Every row gives one point. Each table stands for the endless flat space through its points: a line for two points, a plane for three, and so on. Write the one point that lies in both, or say that there is none.

First (2 x 3):
[[ 24   8 -30]
 [  4  -2 -15]]
Second (2 x 3):
[[ 12  10 -27]
 [ 12  -6 -15]]
They share: [ 12   2 -21]

First (3 x 6):
[[ -9  11 -13  -1  -2   6]
 [-11  10  -8   3   0   8]
 [ -2  13 -20  -9   9  11]]
Second (3 x 6):
[[ 15  21 -14 -11  -8  10]
 [  9  24 -29   1 -14  -8]
 [-21   0  -5 -11  16  22]]
They share: [ -6  12 -17  -5   1   7]

First (2 x 9):
[[-25  -6 -32  22   7  -3  -8  -1  15]
 [-21   6 -22  14  11   7   2   1   9]]
Second (2 x 9):
[[-23   1 -21  12  20  10  13   1   1]
 [-19  13 -21   6  10  16   5  11   1]]
They share: no point

First (3 x 14):
[[ 16  28  22 -14  21   2 -32  13   5 -25  17   2  23  -8]
 [  0  12  22   4  29  -2   0   3  -3  -5 -27   8   7 -14]
 [ 10  22  18 -15  19   2 -28  12   5 -21  13  -1  19  -7]]
Second (2 x 14):
[[  7   7   9  -7  25   1 -11  11   3 -14   1   5  18 -10]
 [  3  27  21 -11   9   9 -31 -13   3  -6   5  -7   2 -10]]
They share: no point

First (3 x 20):
[[-13   1   9  17  10  -9 -19  11   3   6  -6 -38  15  11  30  38  16  20
    1   1]
 [-14   8   0  18   0 -11 -18   9   5   4  -4 -31  14   9  19  28  12  15
    9  -1]
 [-22  20  -8  12  -8  -7 -14   1   7  12   6 -23   4   1   9  20   4  11
   17   3]]
Second (3 x 20):
[[-19  17  -9  23 -17 -19 -12   8   9   5   3 -29  17  -3  -1  12   6   0
   22  -7]
 [-19  25 -17   9 -11  -3 -18  -2   7   7   3 -11  -1   9   7  16   2  16
   20   5]
 [-34  33 -16  10  -8   1 -27   6  11  21  -3  -8 -10  18   9   8  -8  17
   33   2]]
They share: [-19  21 -13  16 -14 -11 -15   3   8   6   3 -20   8   3   3  14   4   8
  21  -1]

First (3 x 24):
[[ 10 -26   4  -8 -13  14   4  -8   1  26   5 -10 -10 -10  -3  10 -29 -27
   -9  -6   5 -13   4  -2]
 [  5 -26   6 -10 -12  12   4  -5  -1  22   3 -15  -3 -11  -7   9 -30 -24
   -3 -12  15 -19   4   4]
 [ 23 -22  -8  -6 -18   8   8 -15   7  26   5   1 -21  -9   7  11 -18 -26
  -27   8 -15  -1  -2 -18]]
Second (2 x 24):
[[ 23 -11 -24 -10 -12  12  22  -8   2  10  -3  -6  -6  -5  -1   9 -27 -15
  -12   3  -3 -22   4 -11]
 [ 19 -17 -14 -10 -16   4  14 -10   4  14  -1  -6  -8  -9   1   9 -19 -17
  -18   1  -1 -14  -2 -11]]
They share: [ 17 -20  -9 -10 -18   0  10 -11   5  16   0  -6  -9 -11   2   9 -15 -18
 -21   0   0 -10  -5 -11]

First (3 x 24):
[[ 18 -18  -9  -2 -11   5   1  23  37  -5 -10  -3  11  15   1 -16   5  15
  -10  -5  -4  33  25  13]
 [-15 -18 -24  -8 -23  35  -2   2  -2 -20 -19   3  -4  30 -26 -10  11   3
  -10 -17 -13   3   7 -26]
 [ 13 -16 -12  -3 -16  10   2  17  33  -9 -13  -3   7  19  -5 -15   7  15
  -12  -9  -4  30  23   8]]
Second (2 x 24):
[[ -9 -20  -4  -5  -6  22  -8  15  23 -19 -17  -3  -1  19  -7  -5  -1   9
   -2 -19 -12  18  19 -14]
 [ 11 -20 -28  -5 -22  18   4  15   7  -3  -9   5  11  23 -15 -21  15   5
  -14   1  -8  14  11  -2]]
They share: [  1 -20 -16  -5 -14  20  -2  15  15 -11 -13   1   5  21 -11 -13   7   7
  -8  -9 -10  16  15  -8]

First (3 x 24):
[[ 10 -16 -10 -15  -9  22   4  10   5  -8   5   5 -19  21  -6  -6  -2 -10
   -6  13  11   6 -12  25]
 [ 28   0  -3 -26 -23   8   6 -11  12 -38  18  26  -5   8  -3  28 -33  -9
  -30 -15  14  22 -36   9]
 [ 22 -10   4 -27   5  36  -4  10  19   0  -5   5 -33  17 -18  -2  -4 -28
    6  13  -1  12 -14  33]]
Second (2 x 24):
[[ 20 -19 -16 -24 -10  25  16   3   5  -8   7   0 -18  26 -11 -10 -18 -16
  -14  -3  24   3 -13  25]
 [  0 -11  -8  -4 -18   9  -4  11   1 -20  11  16 -10  14   5   6   6   4
  -10  21   4  11 -17  17]]
They share: [ 10 -15 -12 -14 -14  17   6   7   3 -14   9   8 -14  20  -3  -2  -6  -6
 -12   9  14   7 -15  21]

First (3 x 24):
[[-13 -21 -18 -23   8  12  -3   0  13 -26   8 -13  -4  26  -5  19   6  13
   14   1  13  17 -22 -22]
 [  7  -9 -14  -3  16  32  -7 -32   9   2 -28 -13  -4  14 -37  27  -2  21
   18  13   1   5 -26  18]
 [ -1  -9 -26 -23  16  12 -11  -8  15 -14  -2  -1   8  16  -9  13  14  17
    8  13  11  13 -12 -10]]
Second (2 x 24):
[[ -3 -11 -30 -23   3  20 -10 -11  19  -8  -1 -11   8   9 -12  23   3  26
   10   0   8  13 -24  -2]
 [ -7  -9 -20 -21  15  18  -6 -13   9 -10  -9  -5   0  17 -18  21   9  16
   10  12  18  15 -16 -12]]
They share: no point

First (3 x 24):
[[  8  23 -17  27  -2  -7   6 -13  27  19 -35  24   4   0   3 -10   3  10
   24  12  22  -3   3   7]
 [ 10  19 -30  33   9  16  11  -1  20  25 -20  11  21  18  -3 -24  -2  19
   11  23  15   6  14  -3]
 [ 10  21 -29  35   8  11  12  -3  23  25 -25  16  18  14   3 -22  -1  16
   16  22  16   3   9  -3]]
Second (2 x 24):
[[  1  18 -22  19  -4  11   1 -22  11  22 -26  12  10   8 -11 -17   0   9
    7   5  13  -3  12  22]
 [  0  19 -24  21  -6  13   0 -27   6  27 -31  15  13  10  -7 -20  -2   6
    5   4   8  -5   9  28]]
They share: no point

First (2 x 24):
[[  9 -23 -25  19  20  19  22  -4  -8  -9  -7  -8  10   3   8   1 -12 -16
    7 -17 -10 -12  -7  11]
 [-11   1 -13  -1  20  15  18  16  -8 -13 -15 -16  -6  -1  32  -3 -20 -20
   23  -5  10 -20  13  31]]
Second (4 x 24):
[[ -1   4  -1   0   8  20  32  15  10   1  -5 -12   5  19  35   5 -19 -33
   33   4  -6   2  18  18]
 [  2 -18 -29   1  14   4  26   2  -7 -11  -4  -4  -1   1   8   4 -24 -18
   10 -13  -6 -11   6  28]
 [-19   3 -16  18  28  12 -24 -21 -17 -28 -39  -6  27 -11  10  -8 -20  -8
   33 -45   4 -58  11  17]
 [  8 -22 -24  10  22  23  38  19 -10  -6   0 -18 -12   1  24  -1 -10 -18
    0   3   2  -1  -8  22]]
They share: [ -1 -11 -19   9  20  17  20   6  -8 -11 -11 -12   2   1  20  -1 -16 -18
  15 -11   0 -16   3  21]

First (2 x 24):
[[ 15 -22   0  13 -11  -9 -10 -13 -12  13   9 -15  19  14  -1  -8  12  11
  -19  -3  -8  -1   5 -21]
 [ 11 -12   2  21  -9 -13   2 -21  -6   3  15 -19  23   6   3  -6  10   1
  -17  -3 -14  11  -3 -11]]
Second (4 x 24):
[[ 10 -13  17   4  -7 -19  -3 -24 -22  24   7 -27  23   0  -2  -3  14   4
  -17  -2   1   1   4 -19]
 [  4 -17 -17  20  -1 -11  -7 -14  18 -10  33 -17  21  16  28   5  20   0
   -9 -12 -17 -19  -2 -31]
 [ 24 -31  -1  30 -23  -1  -1  -2 -20  14  -3  -7  13   8 -22 -23   6  16
  -21   6 -11  31  -6  -3]
 [  9   7  19  -1  -2 -23  -6 -45 -19  10  12 -27  35  14   5   1   3  -2
  -28  -7 -13  -3  17 -14]]
They share: [ 13 -17   1  17 -10 -11  -4 -17  -9   8  12 -17  21  10   1  -7  11   6
 -18  -3 -11   5   1 -16]

First (4 x 24):
[[-11  -3  15 -16 -11 -29  -2  23  25 -11  -2  -5 -19   4  11  -8  28  -1
  -19 -32   3  23  -7  -7]
 [-29  -3   6  31 -29  25 -11   0 -14 -23 -21  18 -23  15  46  -8  -4 -16
  -28   1  -9 -12 -24  -7]
 [  3 -15   1   8 -19   5 -14   1  -3 -27 -14   7  -1   0  29 -14  12  -9
  -25 -12 -23  -1 -19 -15]
 [-41  11  21 -10 -13 -23   4  29  23  -3  -8 -11 -35   6  11  -8  26  -5
  -13 -26  11  23  -5  -7]]
Second (3 x 24):
[[-32 -18  18  -4 -31  -4 -21  32  -3 -12  -6 -15  -9 -11  11 -23  27  13
  -11 -36 -27  14 -13 -24]
 [-15 -14  10 -12 -31  -4 -12  29  -1  -9  -1  -8 -10   5  17 -20  20   8
  -23 -28 -18  17 -19 -22]
 [-18   6  10   4  -7 -12   1   6  17 -18 -16   3 -23   5  23  -5  17 -17
  -19 -12   3   8  -9  -4]]
They share: [-19  -2  11  -1 -16  -9  -5  15  10 -15 -11  -2 -18   3  20 -11  19  -7
 -19 -19  -6  11 -12 -11]

First (3 x 24):
[[ 11  18  13 -28  16   3  -3  13   2 -13   6   9 -11 -14   8  12  -9  -2
    9  23  -3  14   7  -6]
 [  1   6  35  -6  23  -2   8  16  23 -26   3  19  -1 -16   0  12  14   9
    6  29  -5  11   9   2]
 [ 17  22  -1 -38  11  -2  -8  16 -13  -2  -1   3 -17  -8   8  12 -22 -11
    6  13  -5  11   5 -10]]
Second (3 x 24):
[[ 13  14  12 -15  22  -3   5   8  22  -6  -7  26 -10 -10   9  18 -10  -4
   17  26  -6   5   5  -2]
 [  8  14  22 -23  15  -2   3  16   7  -7  -9  11  -7 -12   8  10   6  -5
    9  16 -16   3  12  -1]
 [ 11  13  17 -17  21  -5   4  12  16  -9  -6  21 -10 -10   6  16  -5  -3
   12  23  -9   5   6  -2]]
They share: no point

First (5 x 24):
[[-21 -19  21 -15   5  11 -23   6  22  14 -30   0  -8   0  -1 -17 -24  -6
   -3 -15 -33   5 -35  12]
 [-21 -14  20   5  14  18   9   5  14  24 -36   2  -8  20  36   0 -23 -14
   17 -17  -4  14 -37   4]
 [  2 -23  39   7  -4   9   1  20   1   4  -1  -1  -3  -3  -3 -22 -24 -28
   11   0 -35   7   1  -8]
 [-29 -21  11 -11  -1   5 -23   0  14  10 -34  -4 -16 -12 -11 -15 -18  -2
   -3  -7 -39  -1 -39  16]
 [  8 -15  43 -10  14  11 -12  21  21  18   3   5  15  11  13 -26 -26 -21
    0 -21 -20  21  -2   1]]
Second (4 x 24):
[[-26 -26  15 -11  12  -8   6 -12   0  23 -16   1  -5   8  23   1 -15   5
   12 -33 -22  13 -12  -5]
 [-23  -6   8   3   6  11  24   2  -2  36 -34 -14   4  -1  21  -1  -9  -5
   16 -14  -7  14  -4   7]
 [-13 -16  16  10  13 -13 -19  -6 -11  -5  14  20  -2   6  -2  -2 -27   4
   11  -8 -27  -3 -28  11]
 [  8  -9  26  21  19   1   3   8  17   2  -9   5  -3 -11  11 -29 -13 -27
   13   0   3  14 -39  31]]
They share: no point

First (3 x 24):
[[ 20 -23  13   0   5  37 -17  -8   9  11 -17  29   8  19  -2  -7  -2 -24
   12  -8   9  -8  26  15]
 [ 11 -20   4  -5   4  23  -6  -5   0  26 -15   6   8   1   6  -9 -11  -7
   -5  -2  12  -5  16   3]
 [ 12 -21   5  -6   1  25  -9  -2   1  19 -13  17  10   9   4  -7 -10 -16
    2  -2   9  -8  16   7]]
Second (4 x 24):
[[  8 -17  -1 -12 -12  11 -10  15  15  14 -10  23  13  -3  13  -1 -18 -29
   -2  11  12 -12   2   4]
 [  7 -16   2  -8 -13  10 -14  19  24  10 -13  27  15  -4  15  -2 -21 -35
   -3  15  12 -14  -3   8]
 [  3 -12 -11  -7  13  -4 -15  -5 -10  39 -15  18  18 -18   8  14   7 -14
  -22  16  32   3   2 -21]
 [  3 -16 -12 -14   9   5  -4  -7 -23  38  -7  10  14  -7   5   6   1  -6
  -17   7  21  -1  10 -17]]
They share: no point

First (4 x 24):
[[-25 -14  -4  11 -15  39 -29  -9  -2   5  16   9  31 -27 -21  14 -36 -27
  -20 -11  -9   3  33 -21]
 [ -4  29  34   6  14  19  27  30  16 -20  13  36   8  20  -6  15 -12  20
  -13  11 -23 -14 -11  -8]
 [  1   5  15 -14  12  -2  16  20  42 -34  -7   0   3  12   2  24  18  -4
   -7 -25 -31 -24 -10 -25]
 [ 11  46  47  -1   6   3  28  45  16 -25  -2  27   1  18  -6  17  -6  21
    4  22 -27 -21 -12  -3]]
Second (3 x 24):
[[ -7   1  22 -17 -32  31  11  -2   6  -3 -26 -13   9   9  -9  37   4 -25
  -19 -25 -19 -25  24  -8]
 [ -2  21  23  15  12  16  16  23  12 -24  23  37   8  -4   0   9 -13  14
  -16   6 -18  -3  -3 -16]
 [ -2  16  23   8   2  19  16  18  10 -19  12  26   8  -2  -1  15  -9   5
  -17  -1 -18  -7   3 -14]]
They share: no point

First (2 x 24):
[[ 18 -12 -20  -4 -20  28 -16  -4 -13  11   4  -7  -4   9   9 -17   4   7
   13 -10 -28  -7 -18  18]
 [ 10   0 -16 -14 -14  22 -12 -10  -9   5  14  -3  -8   1  -1  -9   2  -1
   11  -4 -20   3 -16  16]]
Second (4 x 24):
[[ 32  -1  -5 -13  -9  32  10 -12 -11   6  47 -10  12 -22   0   8   8  19
    9  -8 -18  -9 -10  20]
 [ 11   9 -16 -13 -15  11  -6 -19  -5  -9  32 -13   0   6 -19  -9  -1 -14
   -3  -4 -13  18 -31  10]
 [ 23   6 -13  -9 -15  14   3 -20  -6 -10  47 -20  12   1 -20  -4   1  -7
   -7  -8 -13  14 -33  10]
 [  6  -2 -10 -25  -5  31 -11  -5 -10  17  10  11 -16 -17  11   5   4  10
   25   0 -20  -7   6  20]]
They share: [  6   6 -14 -19 -11  19 -10 -13  -7   2  19  -1 -10  -3  -6  -5   1  -5
  10  -1 -16   8 -15  15]

First (5 x 24):
[[-32 -16   7 -17  -9  -5   4 -25   2 -18  -2   3  -4  10   8   2  18  -4
    3  38 -17 -11   8  17]
 [-12   6  15 -29   3  -1   2 -11  16 -32 -12 -17  16   8  14 -14 -14   4
  -21   2  11  -7   2   9]
 [-11   2  10 -38  12  -5 -20   5  14 -27  -5  -3  26   4  20 -34 -18  -1
   -9   5   1  -5 -28 -13]
 [-20   8  15 -21  -6  -4  25 -28  11 -35  -8 -31   4   6  11   6  -8   3
  -26   9  13  -7  32  28]
 [-15   7  16 -34   8  -7  21 -22  11 -42  -6 -33  12   1  21 -10 -18   1
  -25   5  11   1  19  15]]
Second (3 x 24):
[[-15   0  16 -10 -17   8  -9   5  16 -18 -10 -14  13   7  -7  -4  -3  13
  -20  -5  21  -6 -13  12]
 [-18  12  -2 -10 -17  11   6 -13  19 -12 -10 -14  16  22   5  -7 -12   4
  -29  -2  18 -21   2   9]
 [-13  13  16 -22  -2  -6 -16   5   8 -34 -25 -17  23   6   3  -2   9  -5
   -8  11  11 -14  -2  17]]
They share: no point

First (2 x 24):
[[ -1 -21 -20  -7   6  -4  -8  13  27  -2 -21  36  24   0  -7   9  14   7
   30   2  30  -9   8 -14]
 [ -1 -21 -12  -7  -2   0 -20  13  11  -2  -1  16  16 -20  17   5  -6   7
   10 -14  14  -5  24   6]]
Second (2 x 24):
[[-10 -27 -14  -7   9   2 -20  16  12   4 -21   9  12 -30  17  18   8  22
    3   5   3 -21   2  10]
 [ -7 -25 -14  -7   6   1 -19  15  13   2 -16  13  14 -25  15  14   5  17
    7   0   8 -16   8   7]]
They share: [ -1 -21 -14  -7   0  -1 -17  13  15  -2  -6  21  18 -15  11   6  -1   7
  15 -10  18  -6  20   1]

First (4 x 24):
[[  8 -13  11  14  23   8 -19 -21  19 -11  -8   5  -9 -26 -12 -24  15   6
  -13 -21  -1  -5  20  -1]
 [ 22   9  -6 -10   3  12  -2 -20  -2 -25  -4  22 -40  -2  13 -24  -8 -25
  -11 -30  22 -24  35  12]
 [  4   1   5  -4  18  20  -6 -30  13 -10   1  20 -11 -25   2 -43   9   2
  -33 -26  11  -7  35   1]
 [ 26   5  -4  -4   2   8  -7 -15  -2 -26 -11  17 -42   1   9 -15  -6 -27
   -1 -27  20 -26  26  14]]
Second (4 x 24):
[[  5   7  22  -5   7   7 -13 -23  16   1 -13 -11 -13 -19 -13  -9  25  -8
    8 -35   5 -17   3  15]
 [ 37 -19 -13  15  11  20   1  -9  15 -23 -18  27 -29 -13   8 -36   4 -10
  -35   1  11 -12   0   3]
 [ 28  18  35  19  16   9  -5 -38  23   4 -12  11 -28   1  -4 -36   6   9
   -3 -22  11  -2  -3  15]
 [ 27 -11  -6  19  21  25 -13  -9   8 -25 -21  25 -23 -11  -1 -37   1 -10
  -24  -1  17 -21   9  -5]]
They share: no point
